Every row gives one point. Each copy is the shape, with its points in the same order, stretched, turned, moved and blurred by noise. Say if it was mirrored as well.

Shape (9 x 3)
31 -50 -8
0 23 63
-8 -15 -26
-16 -30 49
-34 26 38
11 -16 -40
-3 -18 -28
-23 58 8
34 -39 0
Copy 1 (9 x 3)
54 16 29
-30 -44 41
5 40 -2
21 -34 6
-42 -19 1
12 53 11
12 40 -1
-78 15 12
39 7 37
Copy 1 is: only turned
Copy 2 (9 x 3)
-16 -35 -42
-51 65 20
6 -35 -2
-66 5 13
-36 36 48
26 -42 -23
7 -38 -8
4 42 41
-18 -19 -33
Copy 2 is: mirrored

Shape (10 x 4)
-2 -17 69 3
28 46 -27 -11
16 -15 -30 42
-34 -8 -32 39
-32 -20 -28 -57
-23 -26 30 35
-79 -7 -21 -4
13 59 43 41
30 15 -19 -3
2 -12 -30 8
Copy 1 (10 x 4)
6 -57 48 49
11 -26 -62 -14
5 40 -2 15
-29 33 19 -5
19 -31 30 -72
-23 -10 44 39
-55 -6 50 -50
-38 -45 -37 61
23 -11 -31 2
10 10 1 -13
Copy 1 is: mirrored
Copy 2 (10 x 4)
16 40 37 -34
15 28 -42 29
-4 -26 -12 13
-5 -29 -38 -9
-48 29 -32 -8
9 -4 12 -40
-20 -5 -42 -51
75 27 -5 -11
-3 18 -20 27
-8 -10 -19 12
Copy 2 is: mirrored
Copy 3 (10 x 4)
37 33 32 36
-30 -12 -70 -10
34 0 -37 -34
30 -48 0 -12
-11 -10 67 -12
55 1 25 17
13 -69 69 13
8 -24 -76 42
-2 10 -47 -17
17 -2 -7 -24
Copy 3 is: only turned

Shape (10 x 6)
18 16 -64 -37 -39 -47
-36 -11 -27 16 23 16
-23 10 30 10 11 -7
-25 -29 -5 22 -11 12
4 -26 -9 -28 -1 10
-13 31 -3 -48 -43 14
10 48 -28 -12 -66 -51
-34 -15 29 30 8 -43
3 30 26 2 -21 23
9 7 -11 -14 -2 29
Copy 1 (10 x 6)
14 -4 -69 -109 22 -50
-40 32 5 8 19 -1
21 -7 3 31 -8 -3
-36 11 -7 29 -4 19
-19 25 1 -37 -10 25
37 8 -7 -46 -62 -22
52 -49 -66 -66 -10 -68
18 -18 -36 43 29 4
27 -17 17 13 -46 -4
-9 7 19 -23 -17 12
Copy 1 is: mirrored
Copy 2 (10 x 6)
117 -12 -20 -15 14 33
-10 -1 32 16 -10 -59
-40 -10 -24 -5 12 -23
-24 -21 29 14 18 -15
1 -29 -1 -14 -28 18
21 -30 -54 27 -33 31
90 -10 -44 -1 55 51
-27 -32 -11 -35 50 -39
-43 3 -27 18 -5 28
-8 4 -4 14 -33 16
Copy 2 is: mirrored
Copy 3 (10 x 6)
-9 6 50 70 -39 -121
34 20 15 6 34 -13
12 -15 8 26 -4 22
2 -17 11 -3 26 -15
-30 23 6 2 20 -31
-32 23 61 7 -22 -38
0 -39 53 77 -74 -86
18 -46 12 57 4 22
-9 -15 0 -4 -29 11
-12 18 2 -13 1 -21
Copy 3 is: mirrored

Shape (13 x 8)
28 51 -9 43 32 -23 3 18
-22 13 0 22 -25 11 5 -12
42 51 49 -13 24 32 -42 41
-16 -39 -19 20 -30 61 41 16
-9 2 8 8 26 -26 -20 10
28 23 20 -40 -15 -21 -7 11
-51 22 -18 16 19 61 61 -8
-63 23 -39 16 22 63 -45 -38
37 15 -19 -9 -19 46 6 35
-36 41 -24 -37 -8 -20 -29 26
11 -35 -32 24 28 -33 29 -40
7 -68 32 -76 -18 29 20 32
69 46 27 -23 -30 7 -5 33
Copy 1 (13 x 8)
37 -22 51 -37 19 37 22 10
14 -11 11 11 48 -15 -2 -16
-20 40 50 -29 3 30 33 8
-10 -52 -5 83 30 4 -1 -18
31 9 51 7 14 -15 -11 -7
11 26 13 -27 -10 -19 6 8
30 4 -11 58 50 59 -4 -34
12 13 28 18 97 35 -74 -27
-19 -25 14 7 0 23 9 18
41 52 28 9 39 -12 -34 23
53 -45 26 1 -7 -4 -14 -28
-23 39 9 74 -49 -32 -8 -21
-22 5 11 -55 -12 -2 38 23
Copy 1 is: mirrored
Copy 2 (13 x 8)
-2 -21 62 -6 38 -34 30 -3
22 3 -32 13 38 -20 2 -4
-31 -45 30 -26 11 -60 -27 -38
65 22 -23 -2 34 28 -20 -63
0 -27 10 29 -9 -13 5 1
-54 2 10 -2 18 -19 -20 5
61 -28 -26 26 97 13 -5 -53
48 -78 -72 16 29 -12 32 -34
3 -5 14 -48 37 4 -14 -52
-13 -58 -30 -5 28 6 -15 31
9 21 21 55 4 17 51 -20
-15 23 -16 20 -21 44 -71 -55
-57 14 34 -52 36 -44 -22 -26
Copy 2 is: only turned
